Each row is a point. The ring and each string are closed loops that go straight from each point to the next, and from the last back to the first. Before rounding, they use only three directions, however many columns there are. How many times does the string pass through the ring? Passing back the other way cancels.

Ring, 10 rows:
16 -37 -21 30
6 -6 -55 24
0 12 -61 15
0 35 -42 -11
2 37 -8 -27
-2 30 14 -26
-14 10 40 -10
-19 -20 47 16
-8 -37 36 26
9 -45 10 30
String, 27 rows:
1 15 -14 -5
1 12 -17 -2
6 15 -24 -5
-27 28 -46 15
-20 43 -69 6
-3 54 -82 -11
26 23 -33 -23
15 5 -11 -9
20 14 -14 -18
33 41 -18 -48
-1 56 -11 -39
-10 52 9 -37
8 43 36 -51
14 14 30 -30
5 3 19 -10
-36 6 26 14
-44 3 52 13
-22 -1 8 16
11 -5 15 -6
3 -3 12 -1
-22 1 12 13
-45 14 45 7
-16 24 50 -24
15 25 34 -41
26 17 14 -35
23 43 5 -51
19 27 -9 -30
Times through: 2
String:
-5 -8 -27 23
24 -8 -35 5
12 11 -85 16
-13 34 -88 15
25 26 -41 -22
4 6 -11 -1
-26 24 -21 9
-5 59 -22 -35
27 62 -11 -64
22 17 -5 -25
2 15 -13 -7
-30 47 -49 3
-23 56 -84 3
15 25 -70 -4
29 -1 -25 -8
2 -4 -16 10
-15 -11 -43 38
2 -32 -64 52
27 -41 -57 38
-11 -23 -50 48
Times through: 2

Ring, 10 rows:
-8 -23 49 -23 41 10 -6 -28 28
-7 -12 60 1 55 2 -11 -14 25
-3 4 50 34 49 -3 -13 9 13
0 14 32 51 31 -2 -12 23 1
5 22 0 60 -6 8 -6 35 -16
8 22 -27 54 -37 16 0 36 -25
7 16 -44 37 -52 17 6 25 -22
3 2 -36 7 -41 12 8 0 -5
-1 -10 -16 -13 -22 11 6 -15 8
-6 -22 23 -30 15 13 0 -30 23
String (26 x 9):
-7 6 80 43 96 -33 -21 3 33
-3 19 52 64 76 -43 -18 16 24
-1 6 21 30 19 1 -7 10 5
0 3 24 26 10 20 -7 13 -4
2 20 11 57 21 -18 -9 23 3
6 36 1 89 16 -25 -11 44 -8
8 26 -9 66 -29 31 -5 49 -35
4 4 -4 21 -32 44 0 21 -23
4 2 -9 16 -39 48 2 18 -24
13 24 -60 50 -89 50 8 48 -51
13 27 -74 53 -91 32 10 44 -45
5 -1 -32 5 -63 53 8 14 -28
2 6 -13 22 -17 9 1 9 -4
4 17 -29 41 -13 -23 1 12 3
5 11 -63 18 -52 -11 11 2 -2
2 5 -49 9 -33 -19 9 -8 10
-2 -25 -26 -46 -47 37 13 -30 4
-3 -26 4 -41 -27 50 7 -23 1
-1 -4 8 5 1 10 -1 -4 7
-4 -25 21 -35 -6 43 2 -22 7
-11 -50 51 -79 17 54 2 -53 26
-5 -21 29 -24 5 38 -1 -17 8
-10 -36 62 -48 33 42 -4 -35 22
-11 -38 79 -48 49 42 -8 -36 26
-4 -13 32 -5 14 27 -4 -7 7
-4 3 43 29 54 -22 -12 -1 24
Times through: 2
